Every row gives one point. To make a cloud, some directions were put in groups of two or more. Within a group, all points are equally far from the middle, so they leave a hole (a ring in 2 directions, a hollow ball in 3). The other directions are filled evenly. Then the cloud was stretched, turned, moved and blurred a little. How many holes are there, and how many directions does each take, smallest first?

Cloud (19 x 3):
[[-7.9  1.8 -5.3]
 [ 0.7 -2.1 -5.5]
 [-2.8  2.8  2.6]
 [-7.8 -6.0  3.4]
 [-4.8  0.4 -4.4]
 [-8.5 -6.3  2.0]
 [-3.2  1.6  4.0]
 [-2.3  0.6 -6.2]
 [ 1.1 -0.1  6.0]
 [-2.8  4.5  4.1]
 [ 2.5  3.7  1.0]
 [-7.5 -5.4 -3.8]
 [ 4.5  3.2 -3.6]
 [ 3.3  1.5  1.1]
 [-3.5 -5.8  3.7]
 [-5.0 -4.3  5.6]
 [-3.3 -6.5 -2.2]
 [ 2.4  1.1  3.1]
 [-3.8 -5.9  0.6]]
Holes: 0

Cloud:
[[-2.7  4.7  4.1]
 [-5.0  6.9 -3.6]
 [ 4.3  2.3  1.5]
 [ 0.8  4.6  4.3]
 [-7.0  1.8 -5.6]
 [ 4.6  3.3 -4.2]
 [ 2.3  5.2  0.9]
 [-6.7  5.0 -5.3]
 [-3.6  6.5 -0.6]
 [ 0.2 -7.8  3.4]
 [ 3.1  4.5  0.6]
 [ 0.2  5.5  2.7]
 [-3.4  3.9  5.2]
 [ 0.0 -4.3 -4.2]
 [ 4.0 -2.4 -1.6]
 [ 0.0  3.8  6.5]
 [ 4.5  1.4 -5.9]
 [-4.9 -5.1  1.1]
 [-4.6  6.6 -2.2]
 [ 0.3  7.7 -2.3]
 [ 2.4 -5.7  1.1]
 [-3.0  6.9 -0.7]]
Holes: 1 (2)

Cloud, 26 rows:
[[ 5.3 -2.2 -2.0  2.4]
 [-6.0 -0.6  4.0 -1.6]
 [ 4.7 -2.5 -8.9 -5.8]
 [-2.7 -4.2 -6.0  3.8]
 [ 1.2 -6.6  2.0  3.4]
 [ 5.2 -0.1  2.1  0.1]
 [-2.1  5.5 -4.1  2.5]
 [ 4.6 -3.3 -7.6 -5.1]
 [ 4.2 -3.8  0.4 -7.3]
 [ 4.1 -4.5 -2.1  0.1]
 [-5.0 -2.7 -9.6 -1.9]
 [-3.0 -4.8 -2.7  3.1]
 [ 4.5 -3.5  0.5 -3.9]
 [ 4.0 -4.7  1.5 -4.1]
 [-5.2 -1.5 -1.1  3.9]
 [ 1.1  6.2 -3.4  3.1]
 [-3.2  5.0 -6.5  2.8]
 [ 4.6 -0.3  4.6 -1.4]
 [ 2.3 -5.3 -8.6 -1.3]
 [ 1.8 -6.2 -3.4  1.0]
 [-3.6  3.9 -4.3 -0.2]
 [-0.6 -5.1 -4.2  5.7]
 [-6.0 -3.3  0.2 -3.2]
 [ 1.2 -4.9 -5.1  7.2]
 [-6.2 -2.6 -4.9 -6.2]
 [ 1.6  5.5 -5.6 -1.8]]
Holes: 1 (2)

Cloud, 30 rows:
[[ 6.4  6.8  8.1 -3.7]
 [-2.6 -0.2  6.9  6.7]
 [ 4.7  3.3 -1.4 -7.0]
 [-3.8  0.3  5.8  1.0]
 [ 2.7  7.3  1.4 -1.6]
 [ 1.4 -3.7  4.5 -4.2]
 [-6.8 -1.0 -2.5 -1.7]
 [-4.9  0.5  2.9  3.4]
 [-7.1  3.0  0.4 -2.3]
 [ 4.4 -2.5  1.0 -2.9]
 [-6.0 -0.5 -0.2  2.2]
 [-4.4 -0.2  4.8 -4.2]
 [-7.8  3.9 -3.9  3.9]
 [ 3.8  0.8 -3.2 -6.5]
 [-4.8  6.0  2.7 -2.5]
 [-5.8 -1.7 -1.7  3.2]
 [-0.1 -4.6 -1.5  3.6]
 [ 7.3 -2.5  2.6  4.1]
 [-7.4  1.9  0.2 -5.5]
 [ 4.7  6.7  6.6  2.1]
 [-1.1 -3.3 -0.7 -5.2]
 [ 1.4  7.3  8.9 -1.7]
 [ 5.5 -3.8  5.8 -1.7]
 [-3.7  1.9  4.3  7.9]
 [ 6.6 -3.5  5.2  0.3]
 [ 3.0  4.4 -5.7  0.5]
 [-4.7 -1.3  2.2 -0.3]
 [ 3.4 -1.0 -6.4  3.8]
 [ 4.3  0.0 -3.8 -0.7]
 [-2.2 -2.3  5.9  4.0]]
Holes: 1 (2)

Cloud, 53 rows:
[[-3.5  4.0  4.2  3.4 -1.9  5.5]
 [-1.7  4.6  5.9  0.8 -2.3  4.2]
 [ 1.9 -7.1  1.6  5.7  3.7  2.8]
 [ 4.3  0.2  7.2 -2.0 -4.1  2.0]
 [ 3.7 -1.2  5.2 -3.9 -2.8 -7.8]
 [-4.0  3.4  2.6 -5.3 -2.8  2.8]
 [-0.6  4.5  0.3 -4.0  2.4  4.1]
 [ 0.6 -7.3 -4.0  3.4 -0.4 -7.6]
 [ 1.3  3.1  5.4  4.1  6.0 -3.0]
 [ 3.9  1.8 -3.2  6.6  2.6 -5.3]
 [-1.4 -6.6 -2.8 -3.5  4.1 -5.2]
 [ 1.7  1.5  8.3  2.4 -5.4 -0.5]
 [-3.4  2.9  3.1 -1.0  7.4 -2.1]
 [-2.4  4.1 -5.4  2.1 -4.2  2.9]
 [ 5.7 -2.8 -2.5  6.7 -1.2  3.0]
 [-6.8 -4.7  5.3 -0.9  2.7 -4.7]
 [ 3.3 -5.9  5.4  0.5 -1.7  5.1]
 [-0.7  4.9 -2.4  1.3 -7.4 -2.2]
 [ 2.4 -3.5  0.9  5.3 -8.2 -4.3]
 [ 4.1 -1.6 -1.6  3.1 -8.8 -1.6]
 [-5.0 -0.6  1.9  2.9  4.8  5.6]
 [-2.6 -3.2 -3.5 -4.4  4.8  2.3]
 [ 1.8 -4.7  8.6  0.6 -2.3 -5.8]
 [-3.0 -1.3 -6.6 -2.7  1.8  3.4]
 [ 1.9 -4.1  9.0  0.8 -3.7 -4.9]
 [ 0.5 -7.3 -5.1  3.3  1.3 -6.3]
 [ 2.7 -3.9  2.4  5.8 -8.0  0.3]
 [ 0.1  2.7  3.3  7.9  1.4 -6.4]
 [-5.0 -2.0 -1.6 -5.7 -4.7  1.3]
 [ 0.2  3.9  6.2 -3.8 -4.0 -4.1]
 [-4.4  2.2  3.2 -1.0  7.4 -2.2]
 [ 4.9 -3.6  3.7 -2.9  2.7 -7.6]
 [-2.5 -7.0  2.9 -5.1 -2.4 -6.3]
 [-6.3 -2.3 -4.4 -0.6 -7.1 -1.9]
 [ 5.9 -5.1 -5.6  2.6  2.2 -2.3]
 [ 0.7  2.2  4.1  6.4 -6.9 -2.2]
 [-3.7 -4.1  2.5 -2.1  2.0  6.2]
 [ 3.2 -4.7 -0.7 -1.6 -5.7 -8.0]
 [-3.7 -1.0 -3.2 -3.6  6.2 -1.3]
 [-3.2 -7.3  6.8 -1.8 -1.2 -4.9]
 [-3.0 -7.6  1.6  6.1 -4.4 -5.5]
 [ 1.8  4.0  6.0 -3.4 -3.8  1.5]
 [ 3.3 -2.0  5.6  6.1  3.2 -5.3]
 [-3.1  1.3 -0.6 -3.7  5.6  3.2]
 [-5.1  4.0  5.3  5.1 -4.6 -2.7]
 [-3.2  2.1 -0.6 -4.9  1.3  4.8]
 [-4.3 -1.1 -7.8  4.0  3.8 -0.5]
 [-0.4 -6.7  4.8 -4.2 -4.0  3.2]
 [-4.9 -7.1  4.1  4.2  2.3 -4.3]
 [-3.5 -4.5 -5.4  5.4 -0.5  5.1]
 [ 7.2  0.7 -4.9  0.8  0.9  0.4]
 [ 1.5 -0.2  7.3  5.5 -1.7 -6.4]
 [ 6.1  2.9 -0.6 -3.1  3.5  0.8]]
Holes: 3 (2, 2, 2)

Cloud, 50 rows:
[[ 1.6  0.3  7.2 -1.8  0.7  2.1]
 [ 1.3 -2.8 -3.6  3.2 -1.4  0.4]
 [ 5.1  6.6  9.3  6.5  3.2  0.3]
 [ 2.2  5.8  7.7  5.2 -2.1  2.0]
 [-3.0  0.8  8.2  3.8  4.9  3.0]
 [ 6.2  3.7  2.0 12.5  1.1  2.6]
 [ 3.5 -3.5  0.4 -6.2  7.0 -5.4]
 [ 3.3  6.7  5.1 -0.8 -5.5 -0.1]
 [-2.8  3.4  4.8 -1.8  7.0  7.4]
 [ 4.0 -2.6  7.4  0.1 -1.6 -5.0]
 [ 3.2 -7.2 -1.7 -1.2  5.1 -5.4]
 [ 3.3  1.6  5.5  1.9 -1.5 -2.4]
 [-6.7  3.3 -1.4  9.7 -0.9 -1.8]
 [-3.3 -1.7  7.4  1.1 -4.3  7.0]
 [ 1.7  1.8  0.5  6.4 -1.2 -2.9]
 [-7.6 -4.1  2.8 -2.0  9.5 -2.1]
 [-5.8 -0.4 -5.3 -0.4 -1.1  2.0]
 [ 2.7  2.6  1.0  4.5  5.5 -6.5]
 [ 1.9 -2.7 -2.0 -4.6 -0.2 -4.0]
 [ 1.5 -4.2 -3.6  0.9  1.2 -1.1]
 [ 7.2  1.3  5.2  2.5  2.6  2.5]
 [-1.7 -3.9 -0.5  6.0  5.8  4.3]
 [ 0.9  3.7  3.4  4.1  0.0  3.8]
 [ 2.3  5.6  6.3  7.7 -0.3  6.2]
 [-3.6  6.4 -1.9  2.3 -1.5 -3.5]
 [ 0.9  1.1  3.2 13.1 -1.1 -2.8]
 [-4.7  1.3  4.2 -1.3  6.4 -3.8]
 [ 3.2 -5.2  2.0  8.4 -1.5 -5.1]
 [-4.0 -4.1  5.3 -1.3  2.0 -5.6]
 [-4.4  6.2 -0.3  2.3  3.8  0.4]
 [ 6.7 -4.4  4.6 -1.4  4.7  0.5]
 [-5.5  3.2 -1.4 -5.3  5.0  0.1]
 [ 0.2  9.9  7.5  0.4  4.6  4.0]
 [-4.5 -3.5  4.2  4.9 -2.4  0.2]
 [ 2.6  1.2  0.9 10.6 -3.8 -1.4]
 [ 3.9  2.6  8.0 -2.5 -4.4  0.7]
 [ 0.7 -1.9  4.5  0.5  4.6 -4.5]
 [-0.9  5.7 -6.2 -3.5  3.5  7.2]
 [ 3.0  5.1  1.2 -3.7  5.7 -1.6]
 [ 4.5  6.8 -4.6  0.6  0.9  0.4]
 [-1.3  6.0  1.2  0.0 -2.6 -1.5]
 [-5.9  1.5 -3.6  6.5 -3.3 -0.9]
 [-2.2  0.4  4.5  9.7 -0.8 -1.0]
 [ 0.5 -0.1  3.6 -0.9  2.2 -0.2]
 [ 5.7  0.0  9.0  0.5 -1.2  3.9]
 [-4.7  1.2  0.7  0.0 -4.3 -4.4]
 [-4.3  2.6  4.3  4.0  4.1 -5.6]
 [ 0.7  1.9 -4.0  4.9  4.3  2.4]
 [-3.2  0.9  3.8 -3.0 -3.6  2.8]
 [ 4.3 -3.7 -3.9  1.6  6.5 -3.0]]
Holes: 0

Cloud, 81 rows:
[[-5.7  4.4  6.5  1.9 -5.0 -0.3 -8.5 -1.5]
 [-6.7  4.6 -3.3 -0.6 -0.1  6.1 -4.2  3.1]
 [-5.8  5.5 -5.0 -2.0 -2.0  3.8  0.2  1.8]
 [ 6.0  0.3  2.6 -0.9 -2.8 -2.7 -8.5 -1.1]
 [ 1.8  8.0 -2.3  0.5  5.2 -7.9  1.6  5.0]
 [-8.3  6.5 -3.7  1.5 -1.1  3.9 -1.3 -6.6]
 [ 2.0  8.2  3.1  0.6  2.5 -4.0 -8.0  6.1]
 [-2.1  8.8 -2.0  8.6  0.6  0.5 -3.0 -4.6]
 [-4.0 -0.2  5.9 -3.4 -0.4  0.0 -1.0  7.1]
 [-4.2  9.9  5.4 -1.4  2.8 -2.6 -1.7 -2.1]
 [ 1.8  3.2 -2.7  1.2  5.4  4.0 -0.1 -5.7]
 [-0.2  9.8 -1.7  5.0  0.0 -7.4  0.1 -1.3]
 [ 3.8  7.1  4.8 -2.8  2.7 -0.1  3.2 -1.5]
 [-4.1  9.2  5.7 -5.1 -1.4 -2.1 -1.6 -1.0]
 [-6.1  6.8  2.8  4.5  5.5 -0.1 -2.5  3.6]
 [ 2.6  2.0  1.1  0.4 -2.0  6.0  4.9  0.4]
 [-4.6 -1.9 -1.6 -4.5  6.4  0.6 -5.8  4.8]
 [-5.8 -1.7 -2.1 -1.5  6.3 -1.8  1.8  3.7]
 [ 1.6  8.2  1.5  4.9 -5.0  3.5 -2.6  1.2]
 [-1.7 -0.9  5.9  5.1 -5.2  0.7 -2.0 -0.9]
 [-4.9  1.9  6.4 -3.3 -0.2 -0.2 -3.7  5.3]
 [-2.8  0.2  4.2 -1.7  4.0 -1.9  1.7 -8.1]
 [-0.5  8.5 -4.3 -1.5 -4.9  3.3 -3.5  1.7]
 [-3.8  6.1 -1.9  4.2 -1.8 -6.4 -6.3  0.1]
 [-4.9 -0.4  6.8  1.4  2.8  1.2  0.1 -4.9]
 [-2.5 -0.1  1.8 -1.3 -9.2  0.2  3.1  2.6]
 [ 4.0  3.3 -6.4  0.3 -0.4  3.2  3.2  1.6]
 [-1.9  0.0  7.8 -1.7 -3.0 -2.4 -1.9  2.1]
 [ 2.8  6.2 -5.4  1.3 -3.4  4.3  0.1  2.1]
 [ 2.5  0.1  3.0 -1.1 -9.2 -1.5  0.8 -0.7]
 [ 1.6  3.9 -1.8  0.2  5.0  5.6 -1.7 -6.8]
 [ 0.7 -0.6  5.9  1.6  4.3 -1.7  6.8  1.1]
 [ 1.6 10.9  1.1 -0.4  0.5 -5.1 -9.4 -5.6]
 [ 3.8  9.8 -0.6 -1.9  2.5 -5.2 -1.9 -6.6]
 [ 5.1  6.3  2.0  4.7 -1.2 -3.5 -6.0  5.4]
 [ 5.9  5.2 -3.1  1.8  2.2 -6.3 -0.9 -1.4]
 [ 4.5  1.3 -2.0  3.6  1.0 -3.5 -6.3 -6.7]
 [ 4.3  8.6 -1.3  4.0 -2.8 -6.3 -2.1  1.0]
 [-6.0  7.6  4.3 -1.4  1.7  2.4 -0.6  2.3]
 [-1.5 -2.0  0.4  7.6  0.8  4.4 -0.1 -2.6]
 [ 4.1  9.9  1.4 -4.4 -1.3 -2.4 -3.7 -0.1]
 [-1.9 -2.4  2.5  2.8  3.6 -8.0  4.5  3.6]
 [-4.0  4.1  2.9 -4.0  2.1 -5.8 -7.4 -3.6]
 [-4.9  3.2 -3.2 -0.7 -8.4  0.3  1.8  3.6]
 [-4.8 -1.6  0.8 -3.9 -0.7  3.1  2.5  7.6]
 [-2.8  9.9  5.0  5.0  1.3  4.2 -5.0 -3.6]
 [-5.9  0.3 -0.4 -4.8  0.0  5.3 -4.9 -0.5]
 [-3.6  1.0  4.7 -5.4  2.1 -2.7  4.2 -4.9]
 [-7.5  4.5 -0.9  4.2 -6.3  1.0  0.9 -1.2]
 [ 7.8  2.1 -2.2 -2.5 -3.0 -4.7  2.9  3.3]
 [-3.5  0.3 -0.6 -2.0 -6.1  1.9 -5.9  6.8]
 [ 2.8  0.2  5.7 -4.6  2.3 -0.9 -4.7 -3.8]
 [ 4.1  2.1  0.6  6.3 -6.7 -0.1 -4.9 -5.1]
 [ 1.8  3.7  0.7  6.9 -0.6  7.0 -3.6  4.2]
 [ 1.0  7.6 -8.0 -0.3  0.7  0.9 -5.3 -1.7]
 [ 4.1 -3.4 -5.7  3.5 -2.0  0.6 -4.7  3.9]
 [ 3.5  4.1  0.7  9.0 -3.4  0.1  0.8  3.9]
 [ 3.0  1.8 -4.3  4.7 -3.8  4.3 -2.3 -5.2]
 [-2.0  7.2 -8.4  4.1 -0.2  1.2 -0.5  0.8]
 [ 0.7  9.5  1.0 -5.1 -2.2  2.1 -6.4  1.6]
 [-2.4 -4.1 -0.8  0.2  4.6  4.9 -0.2  1.2]
 [-6.2  9.0  1.7  1.9  3.6  4.2 -1.3 -3.4]
 [-5.9  9.8  0.1  1.6  2.0 -5.9  4.7 -6.2]
 [ 1.8 -0.3  3.8  0.5 -6.3 -6.7  1.3  1.8]
 [ 2.0 -1.9 -0.6 -4.8 -3.7 -2.2 -5.2  1.5]
 [-5.2  4.2  6.7  1.3 -2.8 -4.8 -5.1 -3.5]
 [-2.5 11.5  4.2 -4.7 -1.1  0.6  3.7 -2.5]
 [ 1.5  6.2 -6.7 -2.7  2.9 -0.1 -7.4  5.7]
 [-3.8  0.2 -1.7 -4.2 -6.5  2.2  2.9  0.3]
 [-3.8  6.7 -2.9  7.0  3.4  5.4 -3.9  0.9]
 [-2.9  9.2 -3.9  6.2  2.0 -0.9 -4.6 -6.8]
 [-3.7 10.8  3.8  5.5 -1.6 -2.0 -0.9 -4.1]
 [-3.5  4.0 -0.4  3.5 -6.3 -6.8 -0.1  6.3]
 [-6.9  6.6  4.5  3.2  0.3 -4.2 -1.7 -2.8]
 [-2.4  0.9  5.5 -2.8 -3.0 -3.0 -6.9  5.2]
 [ 0.4 -0.8  4.2  2.8  0.4  3.7  7.2  2.9]
 [-2.7  6.6 -5.8 -1.0 -3.6 -6.6 -2.3 -1.1]
 [-0.6 -2.3  0.2 -3.2  4.4  1.8  2.5 -1.6]
 [-0.1  8.3 -7.9  1.8  0.0  0.2 -6.0 -4.3]
 [ 2.3  5.8 -2.9  4.5  6.1 -2.3 -1.6 -4.5]
 [ 3.3  8.9  1.3 -4.1  3.9 -2.1  1.4 -5.4]]
Holes: 2 (2, 4)

Cloud, 73 rows:
[[ -2.2  -1.0   3.7  -1.5   3.1   3.8  -3.6  -1.8]
 [  4.1   5.0   3.5   3.5  -1.1  -2.8   7.1   6.0]
 [ -0.6  -1.1   2.9   4.4   1.4   4.9   3.2  -2.9]
 [  2.7   6.0  -7.3   5.6  -0.4   1.1   4.5   0.1]
 [ -3.0  -2.6  -2.8   3.0  -4.0   1.8   2.4   0.3]
 [  2.3  -6.9   2.4   1.7   3.1  -3.0  -2.0   1.2]
 [ -5.3   2.2   2.8  -4.5   2.9  -2.0   0.6  -3.1]
 [ -1.7   7.6  -6.5   5.8  -5.3  -1.6  -0.4  -4.8]
 [  2.4  -2.1  -0.7  -1.6  -1.3  -2.2   0.9  -8.2]
 [  1.2   5.1  -5.3  -1.2   4.3  -2.5  -3.8   1.1]
 [  4.3  -1.4   1.9  -4.6   2.0  -6.2   5.7   0.8]
 [  4.2   4.9   1.5  -2.5  -0.2  -5.7  -0.7   0.6]
 [ -0.5   0.7  -0.8  -2.9  -3.6  -3.1   4.8  -8.7]
 [  4.4  -6.2  -2.6  -2.4   1.2   1.7  -5.1  -5.1]
 [ -1.8  -5.1   4.4  -2.3   4.5   3.9  -6.2   1.6]
 [  4.2   1.1   3.7   4.0  -2.6   4.3  -1.9   2.6]
 [  4.0   2.5   4.4  -3.2  -3.4  -9.3  -1.8   2.9]
 [  3.1  -3.5   2.9  -3.0   0.9   4.0   5.0   0.1]
 [ -2.7   0.1  -4.4   2.8  -6.3 -11.3   6.1  -4.0]
 [ -4.5   0.1  -5.1  -0.4  -2.6  -5.5   9.5  -0.5]
 [  4.5   1.5   4.3  -2.3   3.5  -5.8  -1.7   6.2]
 [  0.5  -4.2   3.3   1.2  -2.6  -9.3  -1.6   0.2]
 [  1.7  -1.3  -4.9   0.1   1.7  -3.2  -9.8  -8.3]
 [  7.5  -3.5  -8.9  -0.3  -2.8   0.5   4.3  -3.0]
 [  0.9  -0.9   0.8   4.3   9.6  -1.7  -1.7  -8.7]
 [  0.3   7.5  -0.8   8.6  -7.5  -4.2   3.9  -3.5]
 [ -0.9   3.1   6.8  -3.7  -5.1  -2.8  -2.6   4.6]
 [  6.8   6.4  -0.8  -5.0  -0.9  -3.3   7.3   5.6]
 [ -0.9  -2.3  -3.1  -4.0  -1.3   4.8  -3.9  -3.4]
 [ -1.5   1.6  -4.7   0.1   0.7   1.8  -2.1   8.2]
 [  1.5   9.6  -0.1  -0.6  -2.1  -4.5   1.4  -4.1]
 [  0.0   3.1  -6.3   1.3   3.5  -4.6  -7.7  -6.7]
 [  1.5  -2.5   0.2   1.0   2.5   1.8   0.8  -9.4]
 [  3.7   1.2  -2.4  -5.7   8.1  -6.2   6.1   4.0]
 [  3.8  -1.6   3.4   1.1  -3.8  -7.8   2.7  -3.4]
 [ -6.1   2.0  -3.9  -1.0  -8.3  -3.5   2.8   0.2]
 [ -2.6   2.2   3.0  -2.3   7.0 -11.4  -2.5  -2.5]
 [  2.8   5.4  -1.4   0.3  -5.1   0.4  -6.9  -5.6]
 [ -3.9   0.4  -5.6   2.7  -1.3 -11.3  -0.6  -3.0]
 [  7.2  -1.1  -4.5  -5.6  -0.9  -4.6   5.5   3.0]
 [  2.4  -6.5   2.4  -0.1   0.0  -1.5  -6.6  -4.9]
 [  1.0  -0.6  -0.4  -1.3   6.9  -4.4  -1.7  -5.0]
 [  1.9   0.4  -4.0   0.0   3.5  -3.0 -11.4  -5.6]
 [ -0.9   6.4  -2.1  -1.5   4.3  -2.4  -6.9  -0.9]
 [  4.9   0.0  -0.2   7.8   1.2  -3.5   4.1  -2.6]
 [ 11.1  -1.5   3.3  -0.5  -5.6  -0.9  -0.6   4.6]
 [  0.0  -6.6   4.2  -1.5  -1.9  -2.8  -4.6  -1.8]
 [  4.9   5.8  -1.1  -5.6  -4.5  -7.0   3.1   3.6]
 [ -4.9   4.5  -2.2  -5.6  -4.8  -2.3  -3.8   0.4]
 [  4.6  -0.7  -3.8  -6.0  -5.8  -8.4   0.9   0.6]
 [  3.6  -3.5   1.8   4.4   2.9  -2.3   0.8  -5.0]
 [ -4.1   9.9   3.4  -3.2   3.9  -6.4  -1.6   0.8]
 [ -5.1   1.5  -1.2  -5.7   1.5  -7.2   2.4  -4.9]
 [ -1.1   2.5  -3.5   9.2   1.3  -6.7  -2.5  -4.9]
 [ 10.2  -1.1  -7.7  -0.7  -2.3   0.5   5.5  -2.1]
 [ -0.7  -0.2  -2.7   9.5   1.5  -5.8  -4.6  -6.0]
 [ -7.9  -0.2   4.4   1.3   3.2  -4.9   1.6   0.0]
 [ -0.7   2.1  -1.3   5.4   5.0  -8.0   0.6   3.3]
 [ -6.1   7.8  -5.4   0.8   2.8  -1.5  -4.5  -1.9]
 [ -4.1  -1.2   3.5   3.3   3.0  -4.0   0.3  -7.7]
 [  1.0   4.1  -6.3  -1.9   4.1  -7.9   4.1   0.1]
 [  3.2  -1.5  -1.6  -1.2   1.6  -4.1  -8.0  -5.5]
 [ -6.0  -2.9   4.0   2.4   5.2  -4.1  -3.8  -4.9]
 [  2.8  -2.7  -1.6  -4.8   0.1   1.8   5.1  -2.5]
 [  1.4  -1.6  -2.3   4.2   1.8  -4.4  -6.3   6.0]
 [  9.5  -0.8   3.0   1.4  -3.2   2.2  -4.2   3.0]
 [ -5.7  -3.2  -1.2   5.4  -1.0   3.1  -6.6  -2.3]
 [  0.7   1.9  -6.0   4.4  -0.7   6.7   3.5   2.3]
 [ -1.7  -8.5   1.0   3.8   3.5   2.7  -6.1  -0.5]
 [  7.0  -2.4   3.6  -2.9  -2.6  -6.7   6.5   2.4]
 [ -4.3  -7.2   1.0   2.4   2.0  -3.6  -6.0   0.2]
 [  6.2   0.8   2.6   3.4   3.7  -2.9   0.8   0.1]
 [ -0.4   5.2  -7.7   2.1   6.2  -6.1   1.8  -1.0]]
Holes: 2 (2, 2)
